Every row gives one point. The points of each table are mixes of a few directions, plus a little noise. How many directions does each table use, and how many do they share? Where both have some left over, give the other angles between the two spaces (their principal angles), to ten degrees, smallest first.

First:
[[  2 -27 -18]
 [ -9  15  25]
 [  6 -32 -28]
 [ -1  -1   1]
 [  2  45  20]]
Second, 7 rows:
[[ 29  -3   4]
 [ -1   1   0]
 [ 46  -5   7]
 [-60   7  -9]
 [ 30  -3   4]
 [-25   3  -4]
 [-18   2  -3]]
Directions: first 2, second 1, shared 0; angles 70

First:
[[-24  -2  54  15 -16 -11]
 [ 22   7 -28  -9  21   0]
 [  5   5 -22   3 -11  11]
 [ 19  29  -3  16  -4   0]
 [ 13 -15 -39 -26  29   3]
 [ -1  12  50  10   9 -22]
 [ -4   3  14   5  -2  -4]
 [-31 -37 -27 -14 -26  23]]
Second (8 x 6):
[[-28 -49 -16 -30   5   8]
 [ -3  -6  -2  -4   0   1]
 [ 34  60  20  37  -6 -10]
 [ -4  -6  -2  -4   1   1]
 [ -7 -13  -4  -7   1   2]
 [ 21  37  12  23  -4  -6]
 [-28 -49 -16 -30   5   8]
 [ 15  26   9  16  -3  -4]]
Directions: first 3, second 1, shared 1

First:
[[ 18 -25 -16 -24  -4 -15 -33  -5   3]
 [  7  -6 -27   6  28  31 -10   9   9]
 [ -1   0  28  13 -19 -20   1  28  14]
 [-28   7   8   6 -15  -3  -3  -6   2]
 [-11  32  48   7 -35 -41  35  -8  -8]
 [ 10  21 -35   6  42  38  11  -9   4]
 [  7 -30  -6 -14   3  10   0  -8 -25]]
Second, 8 rows:
[[  9   9   2   2   6  11  31   3 -24]
 [ -4 -30  41  35  15  19  21  19  12]
 [-15  -5  -1  -8 -20 -24 -42  -7  26]
 [ -6   5  -7 -11 -13 -15 -19  -7   5]
 [ -8  14 -21 -23 -22 -25 -31 -14   4]
 [-15  -5  31   9 -21 -13  11   5  -6]
 [ -2   4   4  -1  -6  -2   9   0  -9]
 [ 41   8 -49  -2  60  50  18   0  -9]]
Directions: first 5, second 3, shared 2; angles 40

First, 10 rows:
[[  4 -22 -13  -2 -37 -16   3  -9  14 -20 -13 -22]
 [-11  -4 -12 -13 -24  -8  27   1  19 -16  -3  -5]
 [ -3  24  12 -12  34  21   2  20 -16  22  17  26]
 [ 19  -2  10   3  17   8 -30   3 -24  16   0  -1]
 [  0 -15  12  30 -36   8 -27   5  24  -3  12   9]
 [ -1  -2 -12 -23 -10  -6  20   3   2  -9  -7  -9]
 [ 16 -27 -16  11 -11 -30 -13 -36  -8 -18 -31 -43]
 [ -1  16  23  12  18  28 -21  22  -5  24  26  33]
 [-10  10  -4   2  20  -6  16 -11  -1  -2  -3   1]
 [-13  21   0  -9  29   3  23   1  -4   5   5  12]]
Second:
[[ 42  11 -50  -9   0  13 -15  -1  34  15  14   7]
 [-31  10   7 -45  16   3 -43 -24  43  12  16  -4]
 [-60 -13   6  11  -4 -31  -1  22 -30  23  -8  -8]
 [ 25   9  -2  13 -11   3  13   5 -15 -16   4   1]
 [ 19  -9  -3  14  -1   6  18   3  -6  -4 -10   4]
 [  6  -6  16   8   1   5  15  -3  -9 -11  -9   1]
 [  6  12  16  -8  -2   5  -3 -10   0 -18   8  -2]
 [ -8 -14  10  16   1  -4  18   8 -18   0 -14   0]]
Directions: first 4, second 4, shared 0; angles 70, 80, 90, 90

First:
[[-44 -11  22   2 -37 -22   5 -25   3   7  13   0  14   9]
 [-28  -7  14   1 -23 -13   3 -16   3   5   9   0  10   6]
 [  3   1  -2   0   3   2   0   2   0  -1  -1   0   0  -1]
 [ 48  12 -24  -2  40  23  -5  27  -4  -8 -14   0 -15 -10]
 [ -6  -1   3   0  -5  -3   0  -3   1   1   2   0   2   1]
 [ 40  10 -19  -2  33  19  -4  23  -3  -6 -12   0 -13  -8]
 [ 22   5 -11   0  18  11  -2  12  -2  -3  -7   0  -8  -5]
 [-34  -8  17   1 -28 -16   3 -19   2   5  10   0  11   7]]
Second (11 x 14):
[[-60 -14  50  -2 -44 -14 -16 -17  22  15  -3  -2   4  -2]
 [ 44  11 -37   2  32  11  11  13 -17 -12   3   1  -4   1]
 [-29  -7  24  -1 -21  -7  -8  -9  10   7  -2  -1   1  -1]
 [ 24   5 -20   1  17   6   5   7  -9  -6   1   0  -2   1]
 [  2   0  -2   0   1   0   0   1  -1  -1   0   0   0   0]
 [ 49  11 -40   2  35  12  13  14 -18 -12   2   2  -4   2]
 [ 35   8 -29   1  25   8   9  10 -12  -9   2   1  -2   1]
 [-10  -3   8   0  -7  -2  -3  -3   3   3  -1   0   1  -1]
 [-26  -6  21  -1 -19  -6  -7  -8   9   7  -1  -1   2  -2]
 [-28  -6  23  -1 -20  -6  -8  -8  10   7  -1  -1   2  -1]
 [ -2  -1   1   0  -1  -1   0   0   0   0  -1   0   0  -1]]
Directions: first 1, second 1, shared 0; angles 30

First (9 x 20):
[[ -9  25   1  -6  -6   9 -27   1  25 -21 -22  18   7 -50 -10   9  53  40
   -4  21]
 [  0  -2   0   0   0  -1   1   1  -2   1   1  -1   0   3   1  -1  -2  -2
    1  -1]
 [  4 -10   0   2   3  -4  11   0 -11   9   9  -7  -3  20   4  -4 -22 -16
    2  -9]
 [  8 -23   0   6   5  -8  25  -1 -23  20  20 -16  -7  47  10  -8 -48 -38
    4 -19]
 [ -5  14   0  -4  -3   5 -15   1  14 -12 -12  10   5 -28  -6   5  29  22
   -2  12]
 [ -8  20   0  -5  -5   8 -22   1  21 -17 -18  15   6 -41  -9   7  43  33
   -3  17]
 [  7 -19   0   5   5  -7  22  -1 -20  17  17 -14  -6  40   9  -7 -41 -32
    3 -16]
 [ -7  19   0  -5  -4   7 -20   1  19 -16 -17  14   6 -38  -8   7  40  31
   -3  16]
 [  9 -23   0   6   6  -9  26  -1 -24  20  21 -17  -7  48  10  -9 -50 -39
    4 -20]]
Second (9 x 20):
[[ 38  41  22  24 -19  -8  18 -10   0  24 -20 -43  -5  60  43 -13   9   4
    8 -20]
 [-34 -28 -28 -19  28   8 -21  13 -11 -35  14  22   5 -28 -26   2  -2   1
    5  27]
 [ -7  -6  -7  -4   7   2  -5   4  -3  -9   3   3   1  -4  -5   0   0   1
    2   7]
 [  9  17  -5   8   6  -2  -2   3 -10 -10  -7 -27  -1  38  20 -13   6   4
   14   6]
 [-21 -15 -21 -13  22   5 -16  10 -11 -28   8   7   4  -8 -13  -2   0   3
    7  22]
 [ 31  19  37  15 -37  -7  26 -19  21  49 -11  -1  -5   1  14   9  -3  -5
  -18 -37]
 [-13  -1 -24  -5  25   3 -16  12 -17 -34   3 -14   3  19   3 -12   6   6
   18  26]
 [ -5 -16  13  -7 -14   1   6  -7  16  21   6  32  -1 -43 -21  16  -9  -7
  -20 -14]
 [  1 -10  15  -2 -16  -1   8  -7  14  22   3  24   0 -32 -14  14  -7  -5
  -18 -16]]
Directions: first 1, second 2, shared 0; angles 70

First (9 x 32):
[[  4  20  18  18 -10   3  18  -9 -27   3 -21  24  -2 -18   7 -37  -4   5
   -1  13  17 -10   9 -43  17 -11   1   4  43 -17  16  32]
 [  1   9  -2  -6  -4  -2 -11  -3  -4 -10   0 -14 -10  -9  10   4  -8 -14
    0   9   8   2  -2  20  -2  -5   3 -26 -13  -1   0   5]
 [ 18 -29  -8  46  15  -5  11  18  31  25   5  26  29   7 -22  -8   5  12
   10 -29  -2  -6   4 -42   3  12 -18  60  20  17 -16 -11]
 [ 21 -20 -13  20   8 -22   8   9   6  16   8   7  10 -18 -30  -3  -5  -1
    6  -9   8 -13  10 -13   0  18   1  29  13   9   3 -33]
 [-14   5 -10 -31   1   0 -22  -6  17 -19   1 -23  -8  16  21  26   7  -6
    1   6  -9  14 -10  45 -12   0  -7 -34 -39  -2 -13  -6]
 [ -4  -2   5  -1  -1  10   1   4  -4   2   8  -4  -1   6  -3   4  -2  -1
   -5  -5  -7   3  -4   3  -1  -4   8   3  -4   6   1   4]
 [ -4   5   7   1  -4  14  -4   3  -8  -2   6  -8  -5   2   5   1  -7  -8
   -5  -1  -1   4  -5   6   0 -11   9 -10  -8   5   0  16]
 [ -4   4  -3 -10   1  -5  -3  -6   6  -6  -8   1   0   5   9   2   8   5
    2   5  -1   3   0   4  -1   3  -9  -7  -3  -8  -3  -2]
 [-17   9   6 -36  -5   6   1  -9 -16  -9   0  -9 -12   9   3  10   7   7
   -9  12 -13   4  -3  20  -4  -1  13 -18  -9 -10  12  -5]]
Second, 9 rows:
[[  5  -1   6  19  -1   5   6   5  -2   7   0   9   5  -3  -3 -11  -4  -1
    0  -6   4  -3   1 -19   5  -4   0  13  13   4   0  12]
 [  7  -2   7  26  -1   7   8   6  -3   9   0  11   6  -4  -5 -15  -6  -1
    0  -8   6  -4   2 -25   7  -6   0  17  17   5   0  15]
 [  0   0   0   2   0   0   0   0   0   0   0   1   0   0   0  -1   0   0
    0  -1   0   0   0  -2   0   0   0   1   1   0   0   1]
 [  1   0   1   4   0   1   1   1  -1   2   0   2   1  -1  -1  -3  -1   0
    0  -1   1  -1   0  -4   1  -1   0   3   3   1   0   3]
 [-14   4 -14 -49   1 -13 -15 -13   6 -18   0 -22 -12   8   9  28  11   2
   -1  15 -11   8  -3  49 -13  11  -1 -33 -32 -10   0 -30]
 [-11   3 -12 -41   1 -11 -12 -11   5 -15   0 -18 -10   7   7  24  10   1
   -1  12  -9   6  -3  41 -11   9  -1 -28 -27  -8   0 -25]
 [-13   4 -14 -48   1 -13 -14 -12   6 -18   0 -21 -12   8   9  28  11   2
   -1  14 -10   7  -3  48 -13  11  -1 -32 -31 -10   0 -29]
 [ 13  -4  14  47  -1  13  14  12  -6  17   0  21  12  -8  -8 -27 -11  -1
    1 -14  10  -7   3 -47  13 -11   1  32  31  10   0  29]
 [ 11  -3  11  40  -1  11  12  10  -5  15   0  18  10  -7  -7 -23  -9  -1
    1 -12   9  -6   3 -39  11  -9   1  27  26   8   0  24]]
Directions: first 5, second 1, shared 1

First:
[[  5 -17 -17   4   6   6 -10   6  42  17 -14   8  -5  30   3  28  -9  -5
  -44 -12   9  -5   6   7 -25  15  14   2 -23  10 -20  14]
 [  9 -30   0 -12  -5  -4   1   5 -60 -37  27 -21 -21 -35  14 -36 -21  25
    2  39 -17 -19  17  20   5 -36  16  17 -14 -13  18  15]
 [-13  24   5  -1   5   2   5  -1   6   9  -4   3   8  -5  -7   3  12  -9
   18  -8  -1  12  -7 -16   8  15 -19  -1  13   0   4 -11]
 [-36  44   2 -11  20   9  10   6  13  19  -7   0   5 -19 -11  10  17 -17
   24 -11  -9  25  -6 -33   7  38 -41  12  14  -3  10 -15]
 [ 13  -9   2   8  -9  -4  -3  -5   4  -1  -2   5   5  13   0   1   0   1
   -3  -4   7  -5  -3   8   0  -9  12 -11   2   3  -6   0]
 [  2  -8  -8   2   3   3  -5   3  20   8  -7   4  -3  14   2  14  -4  -2
  -22  -6   4  -2   3   3 -12   8   6   1 -12   5 -10   7]
 [ 14  -6   8   7 -12  -7   0  -8 -11  -8   2   3   6   5   0  -9   2   4
   10   1   5  -5  -5   8   8 -17  10 -13   9   0   0  -4]
 [  6   1   8   3  -8  -5   2  -6 -14  -8   4   0   5  -3  -1 -11   4   3
   16   2   1  -1  -5   2  10 -12   2  -8  11  -2   4  -6]]
Second:
[[-24   9  -9 -17  17  13   7  11 -19   0  11 -18 -17 -31   1  -9  -6   1
    8  14 -20   4   9 -14   0  11 -16  16  -5  -7  11  -2]
 [  9   0  -2   5 -11  -2 -10  -7  19  17  -7  15   4  25 -13  15  -5  -6
   -5 -17  15   7 -12   7   0   5  -1 -15  10  13  -2  -2]
 [  3   3  -4   6  -2   3   0  -4  19  10  -2   9   5  15  -6  10   6  -5
    1 -16   8  -1  -6  -5   1   5   3 -14   4   8 -12  -5]
 [-18  19  18 -16   5 -12   2   3 -41 -19   7  -9   2 -42   3 -20  -1   7
   20  25 -16  17   4  -3  14   2 -31  33   6 -16  39   6]
 [-10  10   2   8  13   7  11   3  13   6 -15 -12   7   0  10   4  16 -11
    0  -1  -8  -1   3 -15 -10  11   2  -1  -2 -10 -16 -12]
 [ -9  13  15  -4   6  -8  12   3 -22 -28  10  -3  10 -30  11 -21  19   7
   23  12  -9  -3   8 -13  15  -8  -6  18  -2 -13   9   2]
 [-13   8   1 -10  10   2  14   7 -20 -23  21  -4  -2 -33   7 -19  13  10
   22   9 -11  -9  10 -16  14  -6  -4  14  -7  -6   3   1]
 [ 32 -21  -2   8 -27 -12 -20 -12  13   7   0  25   3  38 -13  12 -17   6
  -16 -14  26  -1 -13  29   2 -15  15 -21   6  20   1  11]
 [  9 -25 -28   5   2  21  -5   3  29  28  -4  -4 -20  31  -5  20 -19  -6
  -30 -13   4 -12   2   7 -23   5  23 -25 -11  14 -29  -4]
 [ 21 -17  10  16 -14 -12 -11  -8   8   3 -20   1  10  27   6   7  -7  -2
  -24   2  10   0  -4  22 -14  -9  16  -7   1  -2  -4   4]]
Directions: first 3, second 5, shared 2; angles 40

First (11 x 32):
[[  1  -3  -2   8   3  16  13   2 -11 -13  -3   0   9  -4  -6   2  16   2
   23  -5  14  23  -8   5   5  -6   1   1 -21 -12  19 -20]
 [ 13   6  -6   2  -5 -11   3   5  -4  -5   2   5  -7   1 -11   1  -6  -1
    3   1   2   8  20  -1 -10   2   5 -11  -3  -6   5   2]
 [  6   7  -2  -3  -7 -17  -7   3   4   0   1   3 -13   4  -4  -2 -12   3
   -9   3  -7  -9  20  -3 -12   3   4  -3   4   1  -3  12]
 [ 14  10  -5   8  -8   1  12   8  -8 -21  -2   6  -2   0 -15   2   4  12
   23  -1  10  27  21   0 -12  -4   7  -4 -25 -19  26 -13]
 [ 18  11   1  -3  -6  -6   3   2   9   3   3   9   1   2  -5   2 -18   6
   -3   9  -9  13  25 -10 -10   6   1 -11  15  -9  -2   8]
 [  0  -2   1  -1   2   4   1  -2   1   3   1   0   4  -1   2   1   0  -2
   -1   1  -1   2  -4   0   3   1  -2  -1   4   1  -3  -1]
 [ 20   2  -2   3   2  11  15   0  -3   1   4   9  13  -3  -9   6  -5  -4
   12   4   4  31   9  -4   2   4  -1 -17   8 -13   4  -8]
 [-32 -23  11  -5  19  29  -4 -15   3  20  -2 -14  22  -6  26   0  19 -12
  -10  -4  -1 -20 -60   7  33  -3 -14  18  15  20 -21  -7]
 [ 14   0 -12   1  -3 -25  -4   6  -9   3   7   4 -18   2 -17   1 -11 -18
   -8  -2   3  -6  21   3 -12   5   7 -19   5   6  -6  13]
 [-35 -12  17 -14  10  12 -19 -16  22  25  -3 -13  11   0  37  -5   1   3
  -30   4 -20 -42 -43  -3  21   1 -14  27  29  25 -32  13]
 [-19   2  -2   2  -7 -14 -13   5  -3 -17  -7  -9 -19   4   2  -7  12  12
    1  -9   5 -26  -1   8  -9  -9   6  21 -31   5  13   1]]
Second, 11 rows:
[[-15   4   8  -4  -4  10  -9   1   7   1  -7  -5   4  -1  12   1   9   7
   -9  -5 -11  -8  -8  -1   5  -5  -6  22  -5   1  -5   1]
 [-24  -6   6  13  23  12   9   9 -15 -25  -4   3  14  -5   7  -9  -1  31
   34   1  26 -11 -39  10   5  -8   1 -13  -6 -10  13 -16]
 [ -5  28   0  16  15  -7  18  31  -5 -24  15  11  -7 -15 -12  -1  -4  11
   22 -21  35  14  -6  24 -22  -7  11 -19  -9 -35   7 -17]
 [-18 -10   9  -4   9  13 -10  -4  -1   7  -6  -2  14  -1  16  -1  -3   8
   -7   4 -10 -20 -26  -4  15  -1 -10   4  17  11 -15   7]
 [ 22  -6  -9  -5 -16 -11   1 -16   6   8  -1  -4 -12  10  -8   2   3 -15
   -6   9 -10  11  29 -10  -4   6   6   5  -8  10  11   3]
 [ 17   0  -9   1 -12 -23   1  -6   2 -12  -3   2 -17  13 -10  -6 -11  14
   11  15   1   0  31  -9 -17   3  11  -7 -13   0  23   4]
 [ 13 -13  -4  -6  -2  -2  -5 -10  -4  18   0   1   2   4  -3   4  -8 -19
  -14   8 -14  -2   8  -9   9   7  -5 -11  19  16 -14  13]
 [ 24  -5 -11  -3 -14   0  -1  -4 -10  10  -1   1  -3   2 -18   9   8 -28
   -8  -3 -10  22  28  -6   3   4  -1  -2  -7   5   1   3]
 [-11  -1   6  -6   9   6   5 -12  23  21  11  -9   3  -4  18  -1   4 -13
  -16  -2   2  -6 -26   6   7   4  -2   9  20   6 -17  -4]
 [-21  32  10   7   3  -2  -7  34  -1 -22   0   9  -2 -12   1  -1  -6  28
    3 -20   6  -7  -1  13 -18 -10  -1   5  -6 -26  -5   2]
 [ 17 -22  -7  -8 -11   5  -3 -23  -3  19  -6  -7   2   9  -3   4   8 -24
  -10  11 -16   7  11 -14  15   6  -4   5   1  21   2   4]]
Directions: first 4, second 6, shared 3; angles 90

First (10 x 32):
[[ -9  12  -2  -8   8  -8  -9  -5  11  -6   8  -7  20 -10 -10  23 -13  -5
    5  -4   7   4  -4  -5 -11   3   3  17   7   0  -5  -2]
 [ 14  -8  -8  13  -5   1   6  13  -3  -5  10  -5 -14   7  -8 -11  -1   6
   -4  -5  -5  -1  -6  12  -7  -2 -10 -23  -3   4  -1   7]
 [  4  -5   8   5  -2   8   4  -1  -7   1  -4   7 -15   0   4  -7   4  -3
   -3   3  -3   1   9   2   6   0   5 -12  -2  -1   3   0]
 [  4  -7  12   2  -2   2   5   1  -8  -1  -5   4 -11   2   1  -6   6  -4
   -4  -2  -3   6   5  -1  -4   6  -1 -13  -5   0   4   1]
 [-12  14   0 -20  14   0 -12  -8   6   9   8  -7  18 -11  -6  16  -2   0
   16  13   3  -1  -9 -12  11  11  10  30   1  -2  -2  -9]
 [ -5   0   4 -12   4  -5  -2  -4   1   7  -2  -8   9   3   4  -3   6   4
    3   5   4   6  -6  -4  -1  12  -4   6  -3  -1   4  -4]
 [  2  -6  -4   5  -8   2   6   1  -4   4 -12   8  -6   9  13 -15   8   3
   -7  -1  -2  -6   5   2   8 -10  -5  -4  -2  -2   3   2]
 [  4  -6  -3  11  -9  -2   6   4  -1  -7  -8   6  -4   6   5  -6  -1  -1
  -10 -12  -1  -1   6   5  -7 -11  -6 -11   2   0   0   5]
 [ -6   8   1 -14   9  -2  -6   4  -4   5   5   1  10 -12 -11  13   2  -4
   13   1  -7  -6 -12 -16   5   6  -1  20  -6  -2  -5  -2]
 [  3  -2  -8  15  -8   5   2  -5   9  -6  -1   2  -6   6   8  -4 -10   3
  -10   0   7  -1  12  16   2 -16   8  -9  11   2  -1   1]]
Second (10 x 32):
[[  0   1   7  -5   7   2  -2   0  -2   1   7  -4  -3  -5  -5   4  -1  -1
    4   6   1   6  -3  -3  -3  13   3  -2  -4   0   2  -3]
 [  0  -1  -2   2  -3  -1   1   0   1   0  -2   2   1   2   2  -2   1   0
   -1  -2   0  -2   2   2   1  -5  -1   0   1   0  -1   0]
 [  1   5  35 -25  33   9 -12  -1 -12   4  30 -22 -11 -21 -26  20  -1  -5
   20  24   4  30 -14 -14 -12  60  15  -7 -16   0  11 -11]
 [ -1  -1  -6   4  -9  -3   2  -1   4   1  -6   5   3   4   5  -4   2   1
   -2  -6  -3  -6   4   5   3 -14  -3   1   4   2  -5   2]
 [ -2   0  -2   1 -14  -5   2  -6   8   7  -3   4   3   5   1  -5   7  -3
    5  -8  -7  -4   7   9   5 -16   0   1   6   6 -10   1]
 [  0  -1  -8   6  -4   0   2   2   0  -2  -7   5   1   4   6  -3  -2   2
   -6  -3   1  -6   1   1   2 -10  -4   1   3  -2   0   2]
 [  1  -1 -12   9  -5   0   4   3   1  -5 -10   6   2   6   9  -5  -3   3
  -10  -5   1  -9   2   1   2 -14  -5   2   3  -3   0   4]
 [  0  -1  -5   4   0   0   1   3  -1  -3  -4   2   0   2   4  -1  -2   2
   -5  -1   2  -3   0  -1   0  -4  -3   1   0  -2   2   2]
 [  0   0   5  -4   3   0  -2  -1   0   1   4  -3  -1  -3  -4   2   1  -2
    4   3   0   3  -1   0  -2   7   2  -1  -1   1   0  -2]
 [  0  -2 -11   8  -7  -1   4   3   2  -4 -10   6   3   5   9  -4  -2   3
   -8  -6   0  -9   2   2   3 -15  -5   2   4  -2  -1   4]]
Directions: first 6, second 2, shared 1; angles 80

First, 8 rows:
[[  7   4  12  -5   4  -4 -27   7  -8   7   8 -13  10  -8 -23 -11 -17  -4
  -12 -10   0 -11   0 -13   0   6  -3  17   7   8   0  13]
 [  0   0 -26 -12  -5   9  -2 -14   7   3  20   9 -37  34 -27   4 -15  10
   -6  -3   3 -11  22  -3  12 -20  16   0 -15   5 -18  -4]
 [-17 -15  -8   8  -5  22  13   1  -2   7  -9  -4   8 -16  31   5  23   6
   23  14  -3  29  -2  12 -10   1 -16 -25  18 -10   6 -27]
 [-20  -8   1   3   0   2  26   6  11 -37  -4  -6  19 -36  60  12  23   9
   25  -8   1  30  -6  11  -2   2 -16 -22   4 -21   0 -32]
 [ 15   8   7 -24   1 -16 -23   6   2  -8  -4  15 -19  20  -3   4   4 -15
  -27  -7   8  -7  -7   6 -11   7  -7  -4  18  13  -1  17]
 [ 19  11   9 -10   3 -13 -26   2  -6  13   2   5 -10  21 -36  -8 -16 -12
  -27  -3   3 -23  -2  -7  -1   5   6  18   2  16   1  29]
 [ -1   1   6  21   1  -3  23  -2  -2   5 -13   0  17 -10   7  -1   6   0
   12  10  -5   0  -8   2   3   2   7   4 -14  -7  10   3]
 [ -2   0   0  19   0   3  16  -6  -3  10   0  -6  12  -6 -11  -5  -7   6
   12   6  -6  -6   2  -7   9  -4  13  12 -19  -5   3   2]]
Second:
[[-11  -5 -41  -1  -7  25  -1 -22   4  14  44 -10 -32  27 -55  -4 -42  29
    9  -8  -4 -20  43 -21  30 -35  30  17 -38   2 -30 -16]
 [ -8  -4 -28  -1  -5  17   0 -15   2  11  30  -8 -22  18 -38  -3 -28  19
    7  -6  -3 -13  29 -14  20 -24  20  12 -26   1 -21 -10]
 [  1   1   3   0   1  -3   1   2   1   0  -2   1   2  -2   5   0   3  -2
   -1   1   1   2  -3   2  -3   3  -2  -1   2   0   3   1]
 [  8   4  26  -1   4 -16   0  14  -4  -9 -29   8  20 -17  35   2  26 -18
   -6   5   2  12 -27  13 -19  23 -19 -11  24  -1  19  11]
 [ -2   0  -3   1   0   3   0  -1   0   1   2  -1  -1   1  -2   0  -2   1
    1   0   0  -1   3   0   2  -1   1   2  -3   0  -1   0]
 [  8   4  28   0   5 -18   0  15  -2 -10 -30   6  22 -19  38   4  28 -21
   -6   5   3  14 -30  14 -21  24 -20 -12  25  -1  21  11]
 [  4   2  11  -1   1  -7   0   6  -2  -4 -12   4   9  -7  15   1  11  -8
   -3   2   0   6 -12   5  -9   9  -8  -5  11   0   8   5]
 [  2   2   8   0   2  -5   1   5  -2  -3  -8   1   7  -5  12   1   9  -7
   -1   2   0   5  -9   4  -5   8  -6  -4   7   0   7   4]
 [ -2  -1  -6   0  -1   4   0  -3   0   1   8  -2  -4   4  -7   0  -6   4
    1  -2  -1  -3   6  -4   4  -5   4   3  -5   0  -4  -2]]
Directions: first 5, second 1, shared 1

First:
[[-12 -10   3  -4   6  -7  10  -2  -6  -2   1   3  -6  -4 -20 -10  25   5
    1  18 -13 -12 -17  14  17   4   9   5  -8  -1   9 -13]
 [ 13  10  -4   4  -7   7 -10   3   7   2   0  -3   6   5  20  10 -25  -6
   -1 -19  14  12  18 -15 -17  -4  -9  -5   8   1  -9  14]
 [ 19  16  -7   6 -10  11 -15   4  10   2  -2  -6  10   7  32  17 -39  -8
    0 -29  20  18  26 -22 -26  -7 -14  -7  13   1 -15  21]
 [ 15  12  -5   4  -8   9 -12   3   8   3  -2  -4   8   6  24  12 -30  -6
    0 -23  16  14  20 -17 -20  -5 -12  -6   9   2 -11  16]
 [-29 -24   9  -8  15 -16  23  -6 -15  -4   3   8 -14 -11 -46 -24  60  11
    0  44 -31 -28 -40  34  40  10  22  11 -19  -2  21 -31]
 [  2   1  -1   1   0   1  -1   1   0   0   0   0   2   1   3   2  -3  -1
    1  -3   1   1   2  -2  -2   0  -1   0   1   0  -1   2]
 [ -4  -3   1  -1   2  -3   3  -1  -2  -1   1   1  -1  -2  -7  -3   8   2
    0   7  -5  -4  -6   5   6   2   3   2  -3   0   3  -4]
 [ -2  -2   1   0   2  -2   2  -1  -1  -1   0   0  -1  -1  -4  -2   5   1
    0   3  -2  -2  -4   3   3   0   2   1  -1  -1   3  -3]]
Second, 9 rows:
[[ 17  32   8  -8  -1  20 -12  -8 -19  -9   8  11 -12  35   8 -16   1 -19
  -12 -24  -9 -28  -5  -2  23   0  22   4  18 -26 -18  18]
 [ -8 -10  -1   2   3   9  29  -2  38  11   2  -1 -17  -4   8  32  18  12
  -16  18  -4  26  16  -1  -6  -5   2  -1 -13  18  22   0]
 [ -1  13  -3 -13   7 -14  -2   7   5  10   8  15  23 -18   9   6 -12   7
  -11  15  -2 -16   4  -2   6   3  -9   2  -9   1  -2 -21]
 [ -9 -13  -2  -5 -16 -30 -10   8 -16   8   7   7  23 -29 -17   7 -23  -7
   25   7   5  -1  -7  21  -5   3  -9  -6   6  -3 -21   1]
 [  0  11  -4  -7   8  -6   3   7   7   7   1  12  10  -8   9   9  -6   7
  -12   8  -1  -9   6  -2   5   0   1  -1  -8   2   6 -12]
 [ 11   9  -5  11  21  22  -2   0  -8 -18 -30 -13 -13  26  11 -25  11   9
  -13 -23   5  -5   0 -22  -3  -2  11   4  -4   1  25  -6]
 [  8  -1   1   6   2  -2 -24  -1 -30 -16 -10 -13  11   4  -8 -37  -6  -4
   15 -16   5 -13 -14  -8  -4   5 -10   4   6  -7  -9  -5]
 [ -7 -25  -4  14  -8  -1   6   0  -3  -5 -15 -14 -14   0 -14   5   3  -1
   18  -8   9  23  -1   9 -15  -4   4  -6   2   8   8  13]
 [ -9 -16  10  -1 -17   4  13 -11  26  10  26  -4 -12  -7  -7  20  15  -5
    4  23 -11  24   6   8  -2   0 -10   1   1   9 -11  11]]
Directions: first 1, second 5, shared 0; angles 80
